Each row is a point. Two turns around zero, p and q, are shown by what they do to some points. Write where each new point lands after one turn and then the other. Backwards means that the second turn is done in reverse. Each puzzle has new turns, and all numbers are rounded.
(in the rows, 128 means zero)

Turn p:
[144 114] -> [149 133]
[121 190] -> [ 73 157]
[119  80] -> [163  94]
Turn q:
[128  83] -> [95 97]
[161  87] -> [121  76]
[112 172] -> [149 170]
[110 169] -> [146 169]
Where do these land?
q, then p: [126 145] -> [123 144]
p, then q: [77 99] -> [82 91]
p, then q: [181 140] -> [178 148]

Turn p:
[ 84  97 120] -> [ 87  93 121]
[158 165 163] -> [146 184 134]
[188 125 163] -> [156 165 180]
[115  94 109] -> [116  90 136]
[ 95 159  86] -> [134 109  69]
Turn q:
[184 166  90] -> [187 163  92]
[154 157 132] -> [144 163 121]
[114  55 122] -> [131  62 162]
[111 133 165] -> [ 96 142 149]
[118  91 148] -> [117 104 162]
[ 87 166 111] -> [ 93 134  82]
Where do these land?
q, then p backwards: [163 117  90] -> [157 146  88]
q, then p backwards: [ 80 175 168] -> [ 76 135 186]
q, then p: [128 134 161] -> [111 153 114]
q, then p: [141  85  92] -> [140 107 180]

Turn p:
[112 114 122] -> [108 136 127]
[133 167 112] -> [160 140 103]
[111  93  82] -> [ 79 128  93]
[ 96 132 117] -> [115 158 120]
[189 133 205] -> [177  76 195]
Turn q:
[111 172 123] -> [104 144 166]
[106 125 107] -> [ 99 120 123]
[115 100  89] -> [ 96 119  91]
[ 92  76 188] -> [162  48 131]
[186 171 148] -> [170 185 151]
[157 124 113] -> [136 152 107]
Where do these land?
p, then q: [200  99  99] -> [122  93  53]
p, then q: [107 145 115] -> [113 151 140]
q, then p: [103  94 143] -> [ 89 106 128]
q, then p: [102 174 155] -> [138 132 186]

Turn p:
[159 167 165 182] -> [131 171 192 156]
[ 99 108 149  71] -> [115 125  95  68]
[ 90  86  82 126] -> [130  60 102 127]
[136 171  93 146] -> [104 135 126 181]
[157 108 152 115] -> [161 150 125 108]
Turn q:
[123 162  88 133] -> [166 165 126 127]
[134  99 113 110] -> [122 118 107  98]
[ 65 104 156 115] -> [ 67 143  97 152]
[145 172 132 156] -> [161 134 163 154]
[155  62 179 140] -> [ 92  48 123 128]
[115 164 174 106] -> [ 92 149 173 145]
[159 134  54 136] -> [197 139 107  92]
Where do these land?
q, then p: [ 87 163 126 135] -> [100 141 159 161]
q, then p: [150  94 126  85] -> [117 118  84  91]
p, then q: [176 157 103 116] -> [183 141 135 154]
p, then q: [ 55 104 107 155] -> [ 74  94  74 121]
q, then p backwards: [173 121 177 149] -> [ 90 108 115 182]

Turn p:
[163 130 101 136 130 145] -> [125 134 108  93 132 152]
[141 110 172  92 125 140] -> [154 142 152 115 155  89]
[ 87 138 130 113 134 201] -> [118  95 201 104 132 146]
[156  73  67 106 135  83] -> [142  90  46 101 113 101]
[ 99 172  49  82 159 130] -> [ 52  89 127  88  72 117]
[138  94 198 157 145 144] -> [160 139 146 157 200 130]
[144 118 122 167 101 147] -> [157 135 122 126 130 173]
[117 119 157 155  96  93] -> [160 147 120 178 119 128]
[108 198 157 145 127  69] -> [ 84 182 131 191  99 117]
Turn q:
[169 160 117 186 113 147] -> [122 114 114 122 110 205]
[ 62 169 123 126 104 131] -> [ 77 107 113 183 139 111]
[177 119 130 129  80 136] -> [122 177 139 116 100 165]
[127  55  65 121 125 136] -> [117 138 101  64  80  83]
[ 61 121 183 105 170 109] -> [142  89 172 163 166  66]
[148 170 143 131 159 157] -> [131 114 128 122 178 166]
[153 102 135  97 144  80] -> [184 158 130 126 124 101]
Where do these land?
q, then p: [123 156 102 142 105 139] -> [126  96 142 126 108 155]
p, then q: [138 195 183 137 134 110] -> [118  82 124 191 158 159]
q, then p: [179  41  70 109 143 123] -> [127 171 117  72  59  63]
p, then q: [ 82 180 141 127 148 111] -> [106  86 157 174 106 124]
p, then q: [106 161 159  97 104 131] -> [139 136 158 179 127 147]
q, then p backwards: [116 122 123 134 144 178] -> [131 131 109 113 167 158]
q, then p backwards: [152  40 118 150 118 104] -> [127 142  99  69  58 138]

Turn p:
[ 98 149 104 107 114 176 101 163] -> [110 151 108 178 112 119 178 115]
[122 148 106 151 150 101 149 102] -> [120 130 151 124 152 121  87  98]
[138 100 119 168 103 170  96 125] -> [118  82  99 172 118 150 127 148]
[ 76 146 165 149 115 158 132 127] -> [167 103 149 162 103 108 152 102]
[136  90 111 171 142 107 125 142] -> [129 113 132 146 170 134 100 165]
[146 134  90  73  98  78 171 105] -> [108 149  93  53 165 114 126  92]
[124 149 183  60 112 102  84 141] -> [119 148 138  80  71  82 174 156]
[187 165 167  90 122  70 146 137] -> [144 175 114  52  97 102  94 145]
[178  88  67 147 124 151  82  93] -> [ 54  91  92 144 139 178 104 150]
[ 76 112 169 164 201 166 193 145] -> [210 138 205 169 151 171 136 110]
Turn q:
[ 62  94 146  74  92 163 182 203] -> [149  89 184  66 177 187 149 196]
[167 125 151 114 137 131 120  99] -> [143 148 121 140 135  79 129 127]
[123 117 154 136 161 175 120 158] -> [167 134 160 146 149 148 162 111]
[143 179 148 122 129 107 150 141] -> [ 94 144 172 141 116 111 114 142]
[ 52 160 145 116  96 173 130 135] -> [161 131 178  65 102 172 115 128]
[131 105 123 190 129  89 161 104] -> [ 72 110  97 120 111 114 171 102]
[171 105  46 155 150 161 107  87] -> [145 172  34 166 111 148 143 119]
[153 153 104 107 147  86  68 124] -> [124 128 109 176 130 114  59 111]
[157  91 142 112 176  64 152 103] -> [ 78 128 103 137 191  75 132 111]
[122 152 121 155  64 132  90 126] -> [148  97 124 124  57 131 107 134]
Where do these land?
p, then q: [ 60 117 134 124 111 118  91 136] -> [ 71  99 134 109 154 111 161 121]
q, then p: [136 159  99 146 175 101 159  89] -> [110 123 157 150 126  86 131  64]
q, then p: [ 64 143 101  97 101 163 135 133] -> [113 158 100 132  75 157 177 135]
p, then q: [ 85 128 110 150  91 143 120 118] -> [ 99 117  86 115 136 122 157 104]
q, then p: [ 40 170 159 123 108 162 125 160] -> [152 113 118  95  45 163 180 144]
p, then q backwards: [166 133 119 179 158 100 188  83] -> [ 63 147 119  71 143 110  73 133]
q, then p backwards: [180  72 136 133 159 146 121 153] -> [ 77  96 109 145 101 150 137 177]
p, then q: [146 117 161  90 125 142  80 117] -> [132 101 148  92 127 148 134 180]
p, then q: [143 120  84 161 161  72 210 142] -> [154 183 136 194 157 115  87  67]
p, then q: [179 145 132 115 108 140  64 143] -> [122  86 130 111  94 184 105 160]
q, then p: [209 103 174  90 112 120 116 135] -> [145 151 140 116 170  96  70 191]
